Each row is a point. Each copy is the shape, with its points in the same order, turned, moved and blurred by noise. Some copies are also mirrored. Which?

Shape, 5 rows:
[[-1.7 -8.1]
 [-2.2  3.4]
 [ 1.0  2.9]
 [-1.5  3.7]
 [-2.9 -4.2]]
Copy 1:
[[-1.0 -6.4]
 [-2.8  5.8]
 [ 1.0  3.9]
 [-1.7  3.8]
 [-2.9 -3.3]]
Copy 1 is: only turned
Copy 2:
[[-5.1 -8.2]
 [ 1.3  1.3]
 [ 4.0 -0.9]
 [ 0.8  1.4]
 [-4.3 -4.6]]
Copy 2 is: only turned
Copy 3 (5 x 2):
[[ 5.7 -4.2]
 [-1.2  5.0]
 [-3.0  2.6]
 [-1.5  4.8]
 [ 4.3 -0.3]]
Copy 3 is: mirrored
Copy 4, 5 rows:
[[-9.5  0.7]
 [ 1.9 -1.5]
 [ 2.0  1.7]
 [ 2.3 -1.1]
 [-5.5 -0.8]]
Copy 4 is: mirrored

Shape, 9 rows:
[[-4.7 -0.2  4.9]
 [-1.1 -3.5 -3.2]
 [-3.2 -5.8  4.4]
 [-0.4  3.6 -2.5]
 [ 3.4 -1.5 -6.7]
 [ 4.3 -2.1 -3.0]
 [ 3.5  3.4 -4.8]
 [-0.7 -3.5 -3.3]
 [-4.1  0.6  6.2]]
Copy 1, 9 rows:
[[-3.3 -1.5 -4.4]
 [ 4.1 -5.0  2.0]
 [ 2.1 -3.9 -5.9]
 [-1.1 -0.2  3.8]
 [ 5.8 -2.2  6.4]
 [ 4.9 -0.8  4.6]
 [ 1.3  0.3  6.9]
 [ 3.4 -4.1  1.7]
 [-3.6 -0.1 -5.0]]
Copy 1 is: mirrored
Copy 2, 9 rows:
[[-7.0  0.4  2.3]
 [-1.4 -2.2 -4.7]
 [-5.5 -5.9  1.0]
 [ 0.9  4.8 -1.5]
 [ 4.3 -1.7 -5.9]
 [ 4.0 -1.7 -2.2]
 [ 4.6  3.1 -3.2]
 [-1.3 -3.1 -5.0]
 [-6.2  1.2  3.3]]
Copy 2 is: only turned
Copy 3, 9 rows:
[[-6.0 -3.5  2.4]
 [ 3.2 -0.4  1.6]
 [-1.2 -7.2  4.6]
 [-1.5  2.6 -2.2]
 [ 6.3  2.2 -3.0]
 [ 4.5 -1.4 -3.7]
 [ 1.3  2.9 -5.3]
 [ 3.6 -0.1  1.5]
 [-7.6 -4.0  1.6]]
Copy 3 is: mirrored
Copy 4:
[[-7.0 -3.3  0.0]
 [ 0.8 -1.5 -4.8]
 [-3.3 -7.8 -1.9]
 [-1.6  4.0 -1.4]
 [ 5.2  2.6 -3.8]
 [ 4.4 -0.1 -0.8]
 [ 2.5  5.3 -0.3]
 [ 1.3 -1.4 -4.9]
 [-7.6 -3.6  1.7]]
Copy 4 is: only turned

Shape (10 x 6):
[[-2.5  5.1  4.5  0.9 -2.2  3.4]
 [ 6.4  3.1 -1.2 -4.7 -6.4  3.2]
 [ 3.6  4.2  1.9 -3.2 -4.0 -2.9]
 [ 3.6 -1.0  0.1 -5.5  2.6 -3.7]
 [ 6.6 -4.7  0.3  0.4 -1.0  4.8]
 [-3.9 -3.7 -2.9 -4.3 -3.2  1.9]
 [ 1.2 -4.7 -0.7  3.5  3.3 -2.9]
 [ 1.4 -5.2  2.6 -5.2  0.1  2.8]
 [-4.0 -0.2 -3.0  2.7 -7.3  0.8]
 [-1.7  5.0  3.8 -5.7  2.9  2.2]]
Copy 1, 10 rows:
[[ 0.3  1.4  7.0  3.8 -5.5  2.1]
 [ 8.1  1.1  2.2 -5.7 -5.7  2.9]
 [ 8.1 -1.1  5.7 -1.4 -2.5 -0.5]
 [ 5.7  2.6  2.4 -3.3  3.3 -4.9]
 [ 3.7  4.5 -5.0 -1.7 -5.1 -0.4]
 [-2.9 -1.3  2.4 -6.4 -2.0 -1.6]
 [ 0.9 -0.1 -3.9  2.0  3.2 -3.5]
 [ 0.4  4.2  0.6 -5.1 -3.3 -5.3]
 [-1.7 -6.7  1.1 -1.4 -4.0  3.2]
 [ 1.4  5.9  9.2 -0.6  0.2 -0.4]]
Copy 1 is: mirrored
Copy 2 (10 x 6):
[[-6.0  2.7 -2.9  1.0  0.7  2.4]
 [ 3.0  3.3  2.0 -4.3 -2.4  7.5]
 [ 2.9  4.1 -0.8 -2.9 -1.0  0.4]
 [ 4.1 -4.0  1.4 -4.7  0.7 -1.6]
 [ 3.5 -4.6 -0.3  0.0  3.1  8.4]
 [-1.5 -6.0 -1.7 -1.1 -7.1  3.3]
 [ 4.1 -7.0 -1.2  4.8  2.4 -1.1]
 [ 0.3 -6.7 -3.0 -4.7  1.0  4.6]
 [-0.5 -0.5 -3.0  5.4 -7.2  3.7]
 [-5.8 -0.5  0.6 -4.9  1.8 -1.1]]
Copy 2 is: mirrored

Shape (14 x 8):
[[ 2.2  4.1 -4.6  0.6 -1.7 -2.5  2.7 -4.0]
 [-0.1  2.4  5.6  3.9  1.6 -1.7  2.8  1.0]
 [-6.3 -1.3  4.4  4.1  2.3  2.1 -5.7  1.8]
 [ 0.2  5.3 -1.9 -1.4 -1.5 -2.1  0.8 -2.0]
 [ 5.7  6.3 -4.9  2.5 -4.7 -0.4  3.4  3.0]
 [ 2.3  4.8  0.6 -4.2 -3.3  5.1 -4.5 -2.9]
 [ 0.7 -1.3  5.1  2.7  4.7 -3.8 -6.2  3.1]
 [ 0.7 -2.5  7.1  3.7 -1.8 -3.6  1.5  1.1]
 [-0.2 -3.3 -4.8 -5.3 -1.1  1.7  2.5  1.8]
 [ 2.9 -4.0 -1.7 -4.5 -1.5  1.1  5.8 -2.2]
 [ 0.9  6.5 -1.4 -2.6 -2.5  0.5  3.3 -2.0]
 [-4.6 -0.3  7.1 -2.4  4.2 -0.7 -4.2  6.0]
 [ 6.4  6.2 -4.0  0.8  1.5 -1.9  3.5 -0.3]
 [-3.9 -4.8  8.1 -0.3  7.7  6.1 -3.0  2.3]]
Copy 1 (14 x 8):
[[  0.7   6.5  -2.4   1.9  -1.6  -2.8  -0.7  -3.2]
 [  2.9   0.7   5.0  -0.5   4.1  -1.3   2.8   1.9]
 [ -3.2  -5.2   4.2   1.8   4.8   4.7  -2.8   2.9]
 [  3.1   5.4  -1.5   3.1   0.1  -0.7  -1.9  -1.4]
 [  4.1   7.9  -1.7  -1.3  -6.6  -2.2  -0.3   3.3]
 [  4.2   1.7  -0.9  -1.4  -0.4   2.6  -9.5  -2.4]
 [ -2.0  -0.6   3.5  -1.7   8.5  -1.6  -3.1   6.3]
 [  1.8  -3.7   5.5   0.2   2.8  -5.9   0.7   2.8]
 [  3.7  -3.4  -8.7   2.6   0.0  -1.9  -0.9   0.0]
 [  4.8  -3.0  -6.2  -0.2   0.7  -4.7   1.1  -3.3]
 [  6.2   4.8  -1.2   2.7  -2.0  -0.4  -1.3  -2.3]
 [  4.3  -3.9   2.7   2.6   9.6   2.9  -3.8   6.2]
 [  3.9   9.1  -3.4  -2.6  -0.2  -2.2   1.3   0.8]
 [  0.7 -10.2   1.4  -2.5   9.4   5.3  -0.6   2.3]]
Copy 1 is: mirrored
Copy 2, 14 rows:
[[-0.5  2.8 -3.0 -3.4  0.9 -5.0 -0.1 -3.7]
 [-0.3 -3.1  0.3  5.7  2.0 -1.9  4.0 -1.3]
 [-4.1 -5.2  2.9  6.1  4.8  4.6 -3.8 -1.5]
 [-1.0  2.4  1.4 -2.3  1.0 -3.2  0.5 -3.4]
 [ 2.0  7.2 -3.6 -0.2 -4.0 -2.2  1.2  0.0]
 [ 3.6  1.5  3.9 -2.9 -0.7  3.9 -2.4 -7.7]
 [ 1.6 -5.2  4.5  7.1  3.3 -2.3 -4.8  1.0]
 [ 0.3 -8.0 -0.6  4.5 -1.3 -1.9  1.9  1.0]
 [ 1.7 -0.1 -0.3 -7.3  3.6  2.4 -0.6  3.4]
 [ 4.3 -3.1 -3.2 -7.3  2.9 -0.1  3.0  0.4]
 [ 0.1  3.3  0.9 -3.3  0.0 -1.3  3.8 -4.4]
 [-0.3 -5.4  9.1  5.1  4.8  2.7 -0.4  2.4]
 [ 4.0  5.8 -2.1 -0.4  1.4 -6.0  1.3 -1.7]
 [ 2.7 -8.4  4.1  5.6 10.0  7.0 -0.2 -0.6]]
Copy 2 is: only turned

Shape:
[[ 4.4 -5.0  3.1  1.5  0.4 -2.4 -6.7 -2.1  1.3]
 [-0.9 -2.1 -0.9 -1.8 -1.6  1.3 -1.2  9.9  2.6]
 [-0.5 -0.5 -3.6 -1.8 -1.9 -4.6  6.5  1.9 -2.3]
 [ 5.0  4.3  8.2 -0.5 -2.0 -1.6  1.3  1.2  5.5]
 [-2.0 -5.7 -7.3  1.2 -1.1  0.8 -0.7 -0.4  0.2]
 [ 0.9  2.3 -1.7  6.0  3.1 -0.7  1.4  5.7  3.1]
 [ 4.9  1.3  3.1  3.6 -8.1 -0.6  2.6 -6.9 -3.3]
 [ 3.6  7.3  7.4 -2.7 -1.5  1.1 -0.6  0.5  4.3]
 [ 7.2  0.0 -0.9 -5.0 -3.0 -0.8  4.1  4.2 -3.1]
 [-0.6  1.7 -0.2 -0.3 -4.4 -2.4 -8.4 -1.6 -2.3]
 [-0.7 -0.6  0.5 -4.5 -4.2 -7.4 -4.5 -1.0  3.3]
 [-0.4 -1.2 -2.8  1.3 -3.6 -6.8  1.3 -1.9 -4.9]
 [ 0.8  0.6 -1.1  0.4 -1.3 -3.3 -6.2 -0.7  6.6]
 [ 0.4  3.3 -3.7  5.7 -6.5  3.2  3.5  0.7  1.7]
 [ 2.0 -6.3  3.4  1.0  5.1  2.0 -2.3  0.2 -3.9]]
Copy 1 (15 x 9):
[[ 3.3 -1.9  1.1  0.0  3.3 -3.7 -4.8  2.6  2.5]
 [-5.6  3.6 -0.4  3.0 -0.6  0.5 -5.8  7.1 -4.5]
 [-2.3 -1.4 -7.8  1.7 -1.1 -1.5  2.7  2.3 -8.1]
 [ 2.3  0.9  2.8  5.5 -4.1 -0.6  3.7  7.6  2.8]
 [-3.4 -1.4 -8.2 -0.7  2.3  0.2 -6.7 -0.5 -2.9]
 [-1.0 -1.7 -3.4  5.1  2.8  5.0 -2.9  9.7 -3.5]
 [ 7.5 -1.6 -5.5  5.9 -4.9 -1.5  2.2 -3.2  0.9]
 [ 1.5  4.1  2.8  5.8 -1.9  1.5  4.2  6.2  3.5]
 [ 2.8  6.1 -4.8  1.8 -3.6 -3.6  1.4  5.8 -6.5]
 [ 1.0  1.8 -1.4  7.6  5.4 -3.1 -2.5 -2.8  0.8]
 [-4.6 -1.2 -1.7  4.2  2.5 -7.4  0.6  0.6  1.8]
 [ 1.2 -3.9 -6.0  3.9  2.8 -4.2  0.5 -1.7 -5.4]
 [-2.7 -0.9 -2.9  4.6  4.3 -2.5 -2.6  4.1  4.7]
 [ 0.4  0.1 -8.7  7.2 -3.9  5.1 -3.2  2.0 -1.2]
 [ 4.7 -1.0  2.7 -4.0  3.5  0.7 -4.3  1.5 -4.1]]
Copy 1 is: only turned
Copy 2, 15 rows:
[[  3.3  -3.4  -4.3   0.9   4.1  -3.4  -3.6   3.9   3.1]
 [ -0.6   7.9  -1.9  -3.7  -2.7  -3.5   1.7   0.9   3.0]
 [  0.9  -1.8   1.0  -2.5  -8.3  -2.3   2.6   0.5  -1.9]
 [  6.4   1.0   2.8   1.4   6.9  -3.1   6.0   2.5  -0.6]
 [ -3.9  -2.8  -2.9  -2.3  -6.3  -0.1  -0.9   0.4   5.6]
 [  0.0   4.0   2.1  -1.5  -1.0   3.9   1.1   5.7   1.0]
 [  6.4  -8.2  -1.0   9.2  -1.7  -1.9   4.2  -0.3  -0.7]
 [  5.4   1.7   3.1   1.0   7.8  -2.2   5.5  -1.8  -2.3]
 [  9.2   0.9  -2.6  -4.6  -4.8  -2.5   4.0  -2.6   0.4]
 [ -0.6  -1.8   0.6   3.4   2.1  -4.2  -5.6  -3.8   1.0]
 [  0.8  -2.6   3.5  -2.1   0.5 -10.2  -0.6  -0.9   1.3]
 [  1.9  -5.0   1.0   2.4  -6.2  -3.0  -2.0   1.7  -2.6]
 [ -1.5  -1.7   3.9  -0.2   4.5  -4.2  -2.7   1.9   5.9]
 [ -0.5   1.2   3.0   6.3  -4.6   2.9   6.1  -0.8   4.1]
 [  1.7  -0.6  -8.8  -2.5   1.7   2.1  -3.7   3.9  -1.6]]
Copy 2 is: mirrored

Shape (16 x 12):
[[  3.9 -15.1  -3.1  -5.2   1.0   1.1  -1.2   4.2  -2.6   2.8  -0.8   1.6]
 [ -2.0   0.4  -4.0  -9.0  -4.1  -2.0  -0.9 -11.5   0.8  -1.2  -2.7   7.3]
 [ -4.1   1.9  -0.1   3.2   1.6   1.8  -2.5   3.6   1.1   5.5   2.1   1.1]
 [  5.2   1.0  -4.4   3.7  -3.9   2.9  -0.9   0.9   3.4   0.8   0.1   0.2]
 [ -3.4  -2.0   1.8   3.2  -2.9   2.3   0.3   1.5  -2.2  -1.7  -1.2   0.4]
 [ -4.2  -0.5   0.9   4.6   1.1  -1.0   2.7  -0.6   0.3  -2.4   2.1  -1.2]
 [  3.0   4.2  -0.4   4.5   0.5  -3.5   2.6   2.6  -1.4  -0.5  -2.3  -1.3]
 [ 13.3   1.1   0.6  -5.3  -3.5  -1.9  -1.3   1.5  -1.9  -1.6   3.5  -0.4]
 [ -3.4   3.0  -0.8  -0.5  -2.4  -0.2   9.8   1.1  -1.6  -1.0  -1.9  -1.1]
 [ -3.6   3.5  -4.2   2.7   0.8  -2.9  -2.2   4.0  -2.6  -3.6   1.6  -2.6]
 [ -4.6   4.9   1.5   1.2   2.5  -1.1   6.6   4.4   4.9  -4.5  -2.1  -2.4]
 [  2.0   5.0   1.3   2.5  -0.4  -2.1  11.5   2.9  -1.8  -4.0  -1.0   2.2]
 [ -0.2   2.2  -0.4   3.8  -5.0  -2.8  -1.2   4.6   1.7   2.8  -0.8  -2.2]
 [ -1.3  -0.3   0.9   1.5  -3.6   0.9  -2.0   4.9  -1.6  -4.2   7.5  12.5]
 [ -4.8   2.8  -4.2  -0.3  -3.9  -1.0   0.5   1.7  -3.6   7.4   7.2  -2.6]
 [  0.5   4.1  -2.1   2.8  -3.0   4.7  -2.9   2.4  -1.2   4.1  -1.0  -1.4]]
Copy 1:
[[ 8.0 -4.7  4.7 -2.2 -1.2 -7.0 -0.9  1.9 -2.7 -1.2 -8.2  4.4]
 [-3.2  1.1  8.6 -8.0  0.1 -2.0  5.8 -4.4 -3.1 -5.0  6.4  4.3]
 [-2.3 -2.4 -2.6  1.1 -3.1  3.8 -3.8  2.3 -0.8  2.6  1.9  4.2]
 [ 2.0 -2.5 -0.6 -0.4 -4.5  4.4 -0.7  1.8  1.4 -7.9  0.1  0.2]
 [ 0.6  1.3  2.1  1.3 -1.6  2.9 -2.2  3.3 -4.1  0.9 -1.2 -1.7]
 [-0.7  0.6 -0.3  1.6 -3.3  2.9  2.5  2.9 -1.2  3.9  0.0 -3.3]
 [-3.3  2.2 -3.1  4.1  0.6  1.1 -1.1  0.4  1.6 -2.8 -0.6 -3.2]
 [ 2.1 -7.1  0.1 -0.9  0.4 -8.3 -2.7 -1.4  3.1 -9.6  4.1 -6.3]
 [-2.1  6.9 -2.3  3.0  0.2 -2.0  3.8  6.1 -3.7 -1.5  1.3 -1.3]
 [ 0.6  4.4 -1.7  2.8 -6.4  0.0 -3.8 -1.8  0.2  2.4  1.8 -1.4]
 [-2.8  7.7 -4.1 -2.4  0.8  1.7  1.9  5.6  1.6  2.3  1.5 -5.2]
 [-1.9  5.4 -2.0  5.7  3.9 -0.6  4.1  6.4  3.2 -2.8  2.1 -5.3]
 [-4.5  0.4 -1.7  1.6 -6.2  0.1 -4.8  3.4  0.2 -4.0 -1.4 -0.4]
 [ 2.9 -4.2  9.3  2.6 -1.0  1.5 -4.3  6.8  3.0  2.1  8.5  0.3]
 [-3.2 -2.1 -4.1  5.4 -8.1 -3.1 -1.1  2.1 -4.2  0.2  5.6  5.5]
 [-0.6 -0.9 -4.0  2.0 -2.1  3.5 -5.4  1.2 -3.9 -4.2  1.6  1.5]]
Copy 1 is: mirrored
Copy 2:
[[ -3.1 -10.1   7.6  -4.6   4.2   6.0  -1.4   5.8   2.3  -6.9   1.9   4.6]
 [  2.6   2.9   1.6   2.9  -3.6   1.2  -4.2  -7.9   2.4  -9.0  -1.6  11.6]
 [  0.3   0.5  -6.6  -0.6   6.6  -0.6  -3.8   1.5   0.1  -0.8   2.6  -1.2]
 [  4.8  -2.0  -2.7  -1.2   0.5  -1.5   1.5   2.5   5.5   2.2   4.0   3.3]
 [ -1.8  -0.9  -2.1   3.0   0.4   3.7  -1.0   0.5   5.6  -0.9   0.8  -2.9]
 [ -2.9  -2.6  -3.6   5.1   0.8  -1.0  -4.2  -1.8   2.2   1.5   2.6  -1.9]
 [ -1.4   1.6   1.4   3.0   0.9  -5.4   2.7   2.0   1.0   2.8   2.4  -1.6]
 [  7.5   0.0   6.6  -2.3  -6.1  -1.5   0.8   6.9  -3.1  -0.2   1.3   2.1]
 [ -5.9   2.3  -1.6   2.2  -3.9  -1.1   0.8  -2.7   1.4  -1.1   6.8  -1.2]
 [ -0.7  -1.6  -5.2   8.1   1.8  -2.9   2.8   3.1  -0.6  -2.0   2.0  -1.0]
 [ -8.0   3.0  -4.8   5.8  -1.9  -1.5  -1.9   1.6  -0.6   5.5   5.8   1.1]
 [ -5.4   3.7   3.6   3.9  -4.4  -3.0   0.0  -0.9   2.1   2.9   9.2  -2.8]
 [  0.1   1.1  -5.7  -1.0   0.7  -4.4   0.9   5.3   3.2  -1.5   0.1  -1.0]
 [  6.9   2.1  -0.5   4.7   0.7   2.8  -9.9   5.3   5.3  -5.8   7.8  -2.8]
 [  1.4  -3.6  -8.6  -2.6   0.3  -4.1  -0.3  -1.1  -3.6  -6.8   4.5  -3.9]
 [  4.5   2.1  -5.1  -1.7   3.0   0.3   3.1   1.1   1.7  -0.1   2.1  -0.4]]
Copy 2 is: mirrored
Copy 3, 16 rows:
[[  8.4  -8.3  -7.7   1.6  -0.3   1.6  -0.7   1.2   1.8  -3.9  -4.7   7.9]
 [ -0.4   3.0   3.4   3.8  -7.1  -5.1   0.2  -8.7   3.2  -1.5   4.2  11.8]
 [ -3.5  -1.3  -3.4   1.6  -3.0   1.7  -3.0   3.6   0.7  -1.9   6.2  -3.7]
 [  2.7   1.4  -0.2   8.3  -2.2  -1.8  -0.1   0.5   5.2  -2.9   0.8  -4.3]
 [ -2.3  -3.7  -0.3   2.7  -0.2   1.9   4.4  -1.1   0.0  -1.7   2.4  -1.8]
 [ -1.8  -0.8  -1.8  -1.2   0.7  -2.7   5.7  -0.5   1.0   0.7   4.0  -3.8]
 [  1.5   2.7   2.4   0.5  -3.0  -1.5   1.9   2.3   0.2   1.6  -1.1  -5.9]
 [ 11.8  -0.1   3.6   0.9  -5.0  -1.3  -4.2  -6.7   3.4  -4.9  -3.9  -4.2]
 [ -0.5   0.9   2.1  -1.9  -4.3   3.0   7.1  -0.5   5.9   4.9   2.7  -1.3]
 [ -5.0  -0.2  -3.2  -0.2  -4.5  -2.8   1.5  -1.5   0.1   0.3  -2.3  -6.2]
 [ -3.4   5.6  -0.5  -5.3  -2.4   0.8   8.3   2.8   5.2  -1.8   3.0  -4.6]
 [  4.1   1.8   5.6  -2.5  -6.7   0.0   9.2   2.4   3.2   2.8   1.9  -5.3]
 [ -2.9  -0.9   2.7   1.8  -0.5  -0.2  -2.4   2.1   4.7  -0.9  -1.6  -4.7]
 [  0.0 -10.4   1.7   1.9 -10.0  -4.5   3.1  -0.3   0.6  -8.1   6.2  -3.1]
 [ -3.9  -4.9  -3.1   0.9  -4.7   1.0  -6.1  -2.5   5.5   6.0   3.6  -4.0]
 [ -2.1   0.3  -0.7   6.7  -3.6   4.2  -2.8   0.0   1.7  -0.9   1.2  -5.2]]
Copy 3 is: only turned

Shape (17 x 12):
[[ 2.0 -0.6  1.0 -3.1  3.6 -3.9 -5.0  0.7  2.7 -4.4  0.2 -6.3]
 [-4.4 -2.1  2.6  1.6 -5.5 -5.2  1.6 -1.8 -2.7  4.0  0.5  3.3]
 [-2.3  3.4  0.0  5.2  0.8 -4.7  0.8 -2.2 -4.7 -3.4 -2.6 -3.6]
 [-3.7 -0.3 -3.1  0.2 -5.8 -4.0 -2.9 -0.9 -1.2  2.2  0.6  4.8]
 [ 1.4  1.9 -5.3  3.8  4.1  1.4 -5.1 -7.2 -5.2 -4.5  3.1  3.0]
 [ 4.8 -2.2 -3.5  5.3 -4.1  5.5  0.3 -7.7 -3.6  1.8 -3.3  3.0]
 [ 1.3 -0.2  1.2 -5.4  2.4  1.9  5.9 -4.6 -3.4 -4.1  5.8  1.9]
 [-6.5 -5.6  2.9 -0.7  3.6  3.2 -1.3  1.8 -4.4  5.5  3.5 -5.6]
 [-0.2 -6.0 -0.6  2.2  3.3  2.2  1.9  1.5  4.5  0.0  2.3  5.3]
 [ 1.8 -1.9  0.4  2.1 -2.6 -4.7  5.7 -1.4  3.1 -4.2 -1.1 -2.3]
 [-1.1 -1.2 -0.9 -3.9  3.8 -4.7  3.5 -5.8  2.9  3.3 -3.3 -5.8]
 [ 2.6  4.7  2.4  2.2 -1.3  6.2 -5.1 -6.4 -1.9 -2.8  7.0 -2.2]
 [-3.3 -2.7  1.8 -5.1 -2.6  4.6 -1.5  3.4 -6.0  0.4 -4.4  5.6]
 [-1.1  2.6 -5.9 -0.3 -1.5  2.9 -2.6 -3.3 -2.8  5.5 -0.7  4.0]
 [-4.4 -6.7  2.1  5.0 -1.4  2.1  4.4 -7.4  5.1  3.8 -1.3  2.5]
 [ 1.0 -1.5  6.0 -4.3  2.3  6.0  3.6  1.0 -1.3  2.4 -2.4  0.9]
 [-2.5 -5.9 -3.7  3.9 -4.4  5.5  4.5 -2.4  3.7 -1.1 -1.1 -1.3]]
Copy 1:
[[  6.9  -4.0   3.2   0.2   0.7   2.3   0.3   1.3  -4.6  -2.5  -0.1  -6.0]
 [ -3.6  -0.8   1.0   0.4  -0.6  -6.8   3.7   2.8   3.8  -3.4   2.4   3.7]
 [ -3.3  -2.4   1.2   0.4   6.4  -3.3  -1.9  -1.5   1.5  -4.4  -0.8  -5.1]
 [  0.8   0.0  -3.0   3.0  -2.3  -7.2   1.7   0.7   1.8  -2.9  -1.0   3.7]
 [  1.2   2.9  -0.4   3.8   3.1  -2.7 -10.6  -2.9  -4.7  -6.4  -0.5   1.4]
 [ -6.3  10.1   1.3   7.6   1.3  -1.4  -1.9  -0.2  -2.7  -2.8  -1.6   2.0]
 [  0.6   1.6   2.8  -1.2   3.1  -0.3  -1.1  -5.8  -5.8  -0.9   9.5   3.5]
 [ -3.4  -2.4  -0.4  -4.6  -2.3   2.3  -4.3   8.0  -0.2   3.0   5.7  -0.1]
 [  1.6   3.8   1.7  -4.1  -0.3   4.2   1.0   0.7  -1.4  -3.0  -1.6   7.6]
 [  0.9   1.5   2.3   0.5   6.1   0.9   7.3  -1.4  -0.2  -5.0   1.1  -1.4]
 [  3.9   4.0   5.2  -3.3   5.1  -4.2   2.6   3.7  -1.6   2.7   2.2  -4.7]
 [ -0.5   4.1   0.8   3.8  -4.5   1.5  -7.1  -3.8  -2.8  -7.4   6.4  -4.3]
 [ -6.4  -2.9  -0.4   0.4  -5.3  -2.8   1.1  -2.1  -5.7   4.2  -1.1   4.6]
 [ -0.5   5.8  -1.8   3.5  -2.7  -5.5  -4.5  -1.0   0.7   2.5  -1.3   2.3]
 [ -4.3  10.2   2.1  -5.5   0.5  -2.0   3.9   5.3  -0.5  -5.4   0.7   3.2]
 [ -4.6   1.6   6.1  -2.9  -3.3   2.6   1.3  -2.5  -3.8   4.4   2.9   1.2]
 [ -3.6   8.3  -5.0  -1.3   2.0   3.3   4.6   2.0  -2.3  -2.7  -0.1   1.0]]
Copy 1 is: mirrored
Copy 2, 17 rows:
[[ -1.9   5.0   3.6  -6.6   1.5  -2.2  -4.1  -5.7   2.4   5.2   2.0  -4.6]
 [  0.0  -0.2  -5.3  -0.1   2.6  -3.4   6.3   2.1   1.5   3.5  -0.2   3.1]
 [ -8.1   2.2  -1.4  -0.5   2.9  -1.8   2.0  -6.3  -2.2   6.4   4.1   0.3]
 [ -0.5   2.9  -6.2  -2.5   1.9  -4.9   1.4   4.8  -2.1   3.1   2.4   0.2]
 [ -2.9  -1.1  -6.7  -2.5  -0.5   0.5  -8.8  -4.2  -6.8   6.7   5.7  -0.1]
 [  1.6   0.7  -4.4   2.8  -3.2  -4.3  -2.8  -5.5  -8.0   2.2  -3.2   6.3]
 [  4.7  -7.8   2.4  -3.9  -0.6  -0.3  -0.8  -5.2  -1.9   5.4   5.7   1.5]
 [ -4.2  -5.1   3.0   2.6  -4.3  -0.8  -1.2   0.1   3.2   6.2  -2.4  -5.0]
 [  1.3  -2.8   1.7   3.0   1.6  -3.2  -7.9  -0.6   3.2  -0.2   3.1   4.0]
 [  1.8   2.3   2.4   1.3   4.1  -6.1   3.1  -7.6   2.1   3.3   4.0   3.6]
 [  3.3   5.6   6.1   2.4  -1.2   1.7   1.7  -3.3   0.9  10.5   3.6   0.1]
 [ -0.2  -2.1  -4.9  -6.4  -6.9   0.8  -3.2 -10.3  -2.7   0.4   2.6  -2.5]
 [ -3.8  -3.7   3.3  -5.8  -3.1  -3.8  -0.6   5.6  -3.6   0.7  -2.0   5.8]
 [  1.1   2.5  -3.0   0.4  -2.0  -0.6  -1.0   3.1  -8.1   2.1   1.8   0.1]
 [  2.8   0.3  -1.2   8.3  -5.2  -4.5   0.9  -3.2   5.2   3.6   3.1   6.3]
 [  0.8  -2.9   8.0  -1.7  -2.8   2.0  -0.3  -2.6  -0.2   0.3  -1.6   5.5]
 [  1.3   1.9   1.5   5.0  -2.5 -10.4  -2.1  -3.5  -0.6   1.3   3.3   2.9]]
Copy 2 is: mirrored
